Each wall is flat, endless, passes through zero and stands at right angles to its row. A trip goes straight from one point to another. Which walls does it cross, in order?
(in the rows, 128 means zero)

Walls:
(1): [191 134]
(2): [189 147]
(3): [214  81]
(4): [181 139]
(5): [ 79 146]
(6): [ 93 172]
(7): [106  48]
Trips:
[142  97] to [99 97] -> 2, 4, 1, 5, 3
[148 117] to [186 171] -> 7
[196 148] to [150 112] -> 7
[151 128] to [155 144] -> none
[ 89 133] to [106 137] -> 7
[129  63] to [139 112] -> 1, 4, 2

Walls:
(1): [132 108 125  77 142 108  33 119 157 184 127]
(2): [185 176 117  48 100 119 117 135 132 198 146]
(3): [173 173 139 177 102 182  74  94  72 192 142]
(4): [206 135 195  44 108 125  47 105 128  99  58]
Trips:
[138 159  76  57  48 162  95 128  92 115  89] to [ 41 141  90 149 117 224 141 112 116  83 169] -> 1, 4, 2
[135 181 172  99 136 109 135 214 197  68 115] to [121 126  92  79 213 107  87 171  61 171 212] -> 1, 4, 3
[205 143 163 144 147 133 136 175 133 126 164] to [ 70 152 129 138  91  35 110 128 134  96 119] -> 3, 2, 4, 1
[120 172 173 100 119 147 245 101 103 210 123] to [146 114  89 144 100 116 162 109  77 121  88] -> 2
[ 96 148 117 157 160  98 149 162 133 139 105] to [126  97 134 123 178 188 158 157  99 103 162] -> none
[209  92  89 152 159  83 131 118  95 174  55] to [162 124 108 117  87 169 103  98 114 115 137] -> none
[ 76 153 128 184 134 187  84  96  89 159 103] to [110 185 143 107 151  94  88  67 158 107 103] -> 4, 2, 3
[222 152 114 114 139 108 137 135 107 186  98] to [210 143 123 161 141  78 171  95 158 141 182] -> 1, 4
[134 119 182 118 143 132 149  91 155 138  57] to [165 129  42 121 124  77 107  82 203 108  74] -> 2

Walls:
(1): [148 162 144  87 132 114 110 119  88 115 127  80 133 191 154 147 136 124
 128 127 114  94 126 159 115 146 117 165 128 141 154 151 149 124 120 132
 159 138 168 142 127 122 128 155 110 106 118 129]
(2): [130 134 142 140 167 139 128 154 146 198  95 148 115 149 153 142 107 145
 130 104 128 102 119  93 128 148 132 119 180 163 137 198 126 176 112 163
 140 162 149 162 132  99  69  98  82  90 110 125]
(3): [138 121  99  78 130 116  81 118 148 113 101 128 139 180 139  88 135 171
 153 141 112  88 112 165 120 163 147 118 162 141 137 178 108 126  63 203
 138 113 101 110 176 199  72  82 151 125 105 112]
(4): [136 156 131 134 126 102 158 116  71 139 146  96 128 103 102 147 145 114
 161  95 169 109 119  51 177 102 133 110 153 119 184 167 177 111 146 123
 149  66 150 158 126  94 129 105 123 127 100 125]
(5): [129 103 114  75  74 166 161 127 163 111 104 136 133  96 146 102  70 143
 136 137 170 118  76 156 150 171 140 139 128 181 101 112 192 145 153 138
 151 104  95 109 160  71 150 114 115  79 106  56]
Trips:
[ 63 106 157  85 130 155 160 102 125 102 147 104 198 160 128 169 114 140
 178 154 129 108 130 134 138 156 133 113 125  96 124  65 147 115  56  83
 105 173 124  93  90 178 138 118 143  94 156  49] to [183 108 146  88 111  92 103  98 134 139 178 103 131 122  92 153 138 177
 144  96 116 121  87  69 126 138 102  91 116 147 151 115 114 145 150 119
 131 113 121 151  68 101 124  95 168  86 130 121] -> 4, 3, 2
[103  90 156 134 118 149 125 112 159 124  95 120 128 142  42 120 169 119
 149 147 123 137 128 135 157 130 139 126 126 105 161 133 134 126 114 137
 141  64 185 118 152  78 161 115  97 105 138 132] to [117 112 124  98 142 129 134 150 174  94 142   7 139 138 179  93 213 157
 134 124 142 117 154  99 132 134 136  85 101 134 184 110 169 119 102 133
 125 133 107  91 104 135 141 159 130 108 133 141] -> 1, 3, 5
[140 120  49 119 143 116  70  60 104 121 131 121  76 141 127  88 127  77
 124 125 133 112 193  58 173 136 165 141 138 136  99 152 117  85  99 103
 109 125 155 126 111 135 136 171 138 118  77 150] to [ 95 152  94 137  81 125 176 116 138 143 102 107 140 140 106 114 118 136
 132 118 178 143  98 106 172 143 127  55 177 156  95 135 133 147 128 172
 114  86  91 102 111 136 135 117  91 146 111 151] -> 1, 2, 5
[152 168 117 120 121 178 110 154 113  90 200 168 122 178 139 142 170 133
 140 143 113 146 115 182 143 143 160 143 119 125 139 147  83 167 121 149
 165 147 175 142 172 133  85 102 132 125  98 134] to [ 69 130 118 158 129 132 144 148 150 107 126  81 139 128  92 117 165 141
 152  87 193 133 121  41 134 115 139 138 138 195 117 159 156 138 130 156
  96 125 159 107  79 117 107 133 141 110 132  86] -> 4, 5, 1, 3
[128 123  93  98 151  90 165 123 120 168  92 148 124 117 177 164 118 136
 146 126 143 144 174 142 147 164 193 122 108 101 117 117 125 104 110 171
 135 105  93 164 137 163 126 100 114 117  70 130] to [170 106 165 143 151  99 147 122 130 142 116 110 146 173 128  98 160  95
 134 118 131 114  75 128 164 138 146 149 161 157 138 147 124 113 187 158
  64 113 177 123 137 157 103 128 136 100 133 153] -> 1, 5

Walls:
(1): [140 185 140 169 128 152 130 101  92  99 155 115 165 104 131 196  81 105
 105 102 103 103 111 114 141 137 139  85 138  66 112 113 143 149 116 104
 161 121  95 224 145 147 107 137 107 119 142 207]
(2): [121  74 141 111  48 158  79 109 145  91 134 106 128 151  77 157 156  98
 143  96  80 125 125 130 109 168 136  94 121 156 126 142 121 130 155 100
 161 131 106 149 115 138  66 151 163 164 105 134]
(3): [134 119 143  92 114  91 146 111 122 143 155  74 133 111 131  84 122 169
 135  82 143 113 142  98 180 147 120 164 174 121 114 117 135 179 109 138
 139 185  94 134  85 104  97 119  74 120  95 181]
(4): [172 123 137 108 128 136 192 168 122 140  75 111 135 187 100 123 146 134
  76 113 138 112 170  70 117 134 175  78 101 103 120 135 161 174  96 142
 121 108 170 107 101 150  95 125  73 128  97 153]
(5): [101 140 126 117 145 121 159  63 159 131 124 163 122 122 143 160  90 186
 147 181 144 178 140  99 103 131 126 132 189 165 114 126 126 130 166 137
  92 167 140 150  94 126  87  80 129 146 144 133]
(6): [129 112 106 129 126 145 111  91 181 121 178  76  51 135 164 119  72 155
 121 129 168 158 174 138  60 138  96 190 130 118 153 144 123 166 108  98
 140 140  97 118 167 105 164 131 153 152 152 174]
(7): [ 84 144 138  48 148  99 136 125 116 132 110  78 119 112 138 167 144  50
 130  82 141 141 122 140 128 104 121  83  94 136 157  75 153 122 112 119
 152 116 115 101 124 153 153 124 142 137 172 160]
(8): [113 134 130 107 177  83 145 141 116 130 172 116 150 154 178 117 102 131
 130 178 130 115 103 120 143 101 117 121 161 141  86 111 164 145  93 153
 118 110 164  80 144 138 137 129 179 148 137 122]
Trips:
[106 145 118 146 123 153 124 110  83 141 105 169 128 116 164 135 132 154
 141 125 145 139 113  81  91 159 145  80 135 152 119 112 124 121 112 110
 136 158 118 109 192 107 130 119 120 101 196 125] to [122 125  81 115 122 110 126 125 158 101 210  94 115 120 124 130 176 109
 129 173 163  76 118 130 112  82 173 105 131 160 109  98 111 143 132 123
 121 109 109 109 137 150 123 114 164 130 107 143] -> 8, 2, 1, 5
[143 133 128  96 152 127 188 161 114 151 168 134 116 141 120 101 148 149
 141 116  64 153 143 133 135 109 130 113 138 116  88 172 121 130 153 159
 123  80 150 114 125 134 131 141 144 133 131 137] to [171 151 131 126 114  87 115 105 156  97 127 139 118 118 119 132  91 133
  82 105 123 147 118 118  79 145 182 147 159 164 120 171 103 149 121 111
 155 108 118 136 124 118 131 116 136  92 187 133] -> 5, 6, 1, 2, 8, 4
[195 129 114 179  87 124  90  98 159 107 113 178 124 196 122 161 120 105
 145  97  87 108 100 154 110 113 160  95 186 191 112 133 156 102 143  83
  75 172 113 125  91 151 117 108 104  87 134 137] to [131 151 126 162  83 162 137 131  93 140 123  95  71  84 121  94 109 117
 116 177 137 135 122  98 141  94 153 129 155 154 127 130  76 122 126 143
 115 146 134 114 147 123 148 118 123 191 157 218] -> 6, 3, 2

Walls:
(1): [165  93 151 106  74  75 168 159 153 147  93 148 147 120 169 129 127 160
 180  70 127 172 119 106 145 157  93 158 142 123 201 142  91 168  99 150
 163  97 131 170 140 140  95 141  73 205 145 188]
(2): [140  61 139 196 129  91 100 202 139 142 193 105 164 154 203 102 174 136
  96 139 163 120 134 146  97 148 146 114 125  94 123 142 162  69 136 142
 126 208 141 117 114  49 126 151 148 101  84 151]
(3): [122 108 153 138 149 148 171  87  81  95 107  84 159 145  84 140 147  76
 124  96 166 142  95  96  78 153  55  67  95 126  86 180 144 127 101 168
 170 141 109 101 159 107 174  79 145  75 126  86]
(4): [ 66  98 110 109 104  55 173  91 131 149  75 140 171  78 118 148  54 135
 175 103  81 143  96 135  74 126 190 159 148 166 149  87 115 174 167 106
 159 165 174 174 151 156 103 138 149 149 169 117]
(5): [133 148 141 107 142  84 110 148  59  62 187 102 156  63  83 115 155 110
 137 102 112 157  89 146  60 109 217 111 185 142  73  92  86 192  67 122
 142 114  88  66 160 169 101 121 119 153 139 141]
(6): [130 131 149  47  71 136 183 109 135 202 144 164 182 168 189 109 123 182
 101 129  76 142  74 129  74 120 204 129 123 142 147 166 145 155 148 126
 124 129 156  28 142 173 119 131  59 122 142 126]
(7): [155 163 170  87 121 116 122 152  95  85 105 123 104  84 144 137 154 174
 125  98 120 188 134 149 156 123 101 177 101  46 130  77 112 140 148 113
 123 135 116 146  83  72 135 171  81  85 109 125]
(8): [123 110 139  91 154 144 155  24 137 181 143  96 123 141  84 115 139 122
  92 122  53 160  73 131 109 104 162 123 148  98 163 128 136 144  80  87
 160 116 182  98 157 127 150 138 132  91 140 114]
(9): [157 104 101 184 111 116 129 133 167 111 170 100 108 125 166 153 122  57
  80 132  82 173 134  98 174 106  75 117  39  77 102  94 164  64 133 106
 133 189 109 117 112 164 148 149 160 137  94 143]
(10): [150 105  86 152 110 136 111 144 119  89 140 145 143 105 141 140 148 179
 110 105 129 120 147 128 162 194  92 162 160 133 156 157 106  24 158 133
  42  57  83 173 156 100 138 106 103 126 123  97]
Trips:
[160 168 114 139  83 103 138  57 115 176 145  96 131 210 160 151  79 195
 118 197  79 105 133 117  88  91 181 155 130 142 109 143  95 118  97 136
 105 157  85 152  20 125 151  36 129  63 159 110] to [146 126 197 157 156 150 198 148 151 108  96 110 162 160 164 120 155 118
 161 168 152 171 114  95 112 129 160  77 182 102 192 118 118 163  64  59
  86 181  77 171 128 102 108 101 118 113 161  44] -> 2, 3, 5, 7, 1
[123  93 138  73 113 206  86 163 142 136 150  95 127 147 150 145 107 215
 107  97 146 120  60  84 106  51  81 119 169 138  94 209 117 206  88 173
 164 172 139 169  92  86 183  75 140  71 146 131] to [170 118 156  37  93 137 173  86 125 162 114 169  79 155 173 186 177  89
 132  81 122 124 157 123 127 168 171  57 118 189 194 164 101  95 167 151
 155 126 137  91 162  99 212  55 162 101 103 181] -> 7, 2, 10
[163 141 124 146 160 177 161  95  83 146 148 153 163 172 179  95 112 147
 132 135  57 163 137 146  59 122  85  39 133  92  78  87  70 169  82 102
  76 214 122 154  68 134 138  24  84 144 146 137] to [111 163 104 108  91 128  99 107 127 153 168 104 110 156  92  93 167 190
  86 132  85 112  75 193  66 151 112  63 118  77  74  98 103 202  95  94
 120 125 125 132  81 143 120 205 102 180  34 123] -> 3, 9

Walls:
(1): [ 97 153  19  89 140  75 123 139  85 136 148 187 115  83 120 146 159 176
 115 131 167 119 140  90 178 125 144 122 161  74 186 166 174 183 144 161
 163 113  91 142  99 206  63 189 127 101  82 154]
(2): [131  73 147 198 148  99 174  97 106 177 124 147 154 117 170  82 104 108
  63  93 158  97 113  29 176 116  80 118 180 101  63  91 179 101 115 191
  87 135 126 117 131  32  82  96  84  67 153 127]
(3): [ 58 169 117 153 152 175 101  84 148 169  57 142 101 120 108 183  49 114
 142  92 187 117 158 165 140 197 102 148  95 146 107 176  80 120 107 157
  97 123 160 203 115 145 129  97 157 144  41 138]
(4): [180  72 127 131 156 128 101 108  94 237 148  98 187 111 128 182 217 243
  92  53 132 125 125  95 113  89  99 142 110 133 109 111 135 148 133 149
 187  67 103 159 109 148 143 134 171 142 107  85]
(5): [137 215 142 173 184  66 112  80 164  89 176  79 144  79  88 146  54  70
 178 118 119 163  40 115 115 120  57 187 178  79 154 110 108 188 173 198
 111 157  95 229 162 127 135 113 122 125  88  83]
(6): [ 77  91 168 198 105 137 104 110  49 162 183 146  63 190  95 105  74 145
 136 160 143 110 109 138 146 142 109  47 148  93  79  86  87 141 173  80
 184 143  86  89 131 152 131  79 152 135  40 125]
Trips:
[198 137  54  99 134 173 144  75 121 173  94 107 204 175 138 102 209 183
 110 130  67 152 187 103  72 123 109 188 122 134 102  86  77  75  82  67
 114  62 146 168  93  82 115 146 138  75  85  87] to [171  81 136 116  74   8 125 128  73 122 167 157 155 176 123 109  95 167
 144 149 110  73  72 189  94  54 182  76 111  96  88 172 173 101 142  83
  94 162 118 131 187 133 124  66 121 113 105 133] -> 6, 4
[176  93  99 216 161  99 141 103 118 191 168 108 111 124 139 206 150  89
 116 122 112  84 140 184 142 160 203 187 100  81 145 121  90  89 112  78
 139 163 106  79 169 129 129 119 103 153 102 151] to [195  91 148 153 182 115 144 192 191  74 142 135 100 119 117 177 126 126
 101 129  79 185 122 122 112 146 107 101 150 181 105 156  83 133 103  96
 139 111 123  68 152  69  95  73  94 158  89 128] -> 3, 4, 2
[141 121 157  93 141 131 203  87  53 164 134 150 123 109 150 112 130  71
 196 133 155 103 178 197 198 158  88  91 143 119 185 112 179  78 161 190
 160 173 193 128  87 119  61 156 128 202  75 125] to [129 133  90 110 127 147 113  67 187 145  98 186  93 118 121 166 199 163
 108 167 211 160  57 144 153  71 147 142 121  72  57  40 183 125 168 111
 109 136 108 105 106 150 184 221 122 102 109 164] -> 4, 3
[ 88 143 249 154  69 143  85 109 116 140 166 106 210  90 148 105 170 229
 126 143 142 180 100 159 121 147  82 101  63 126 152 128 120  86 126 172
 158 119 140 129  99 105 119  95 115  50 181 138] to [128 152  86 166 102  93 193 114 111 126 135 123 178  80 117 169 182 103
 112 122  41 129 118 132 143 119 132 155 150 172 117  91 127 133 109 120
  97 144  67 121 111  90  81  73 112 175 111  73] -> 6, 5
[170 106 148 115 131  42 198 127  82 114  99 122 139  94 162 154 152 116
  95 149 157 175 106 133 172 113 117 133 173 121 153 124 183 167 137 180
 131 120  85  91  85 124  97 134 159 184 189 136] to [168 123 135 121 158 188 109 159  83 131 182 178  86 101  84 197  47  74
 137 160 217  73 132 138 102 146  89  93 102 138  69 112 133 121 140 171
 109  87  86 156 106 148 141  79  82 132 105  73] -> 6, 3, 4, 1
[201 168 130  71 171 137 179 169 103 140 145 114 220 120 158 103 162 125
 147 146 203 114 150 200 121  77  97 105 140 107 154  59 116 134 127 155
 187 135 124 114 111 136 178 149  98 122 130 150] to [135 200 161 186 115 141 120 107 124 162 101 179 124 114 154 126  82  18
  77 130  27  88  69 150  87 160 202 185 177 101 130 144 185 164 144 158
 117 112 188 168 124 150 130 142 188  55 168 148] -> 5, 4, 2, 1, 3
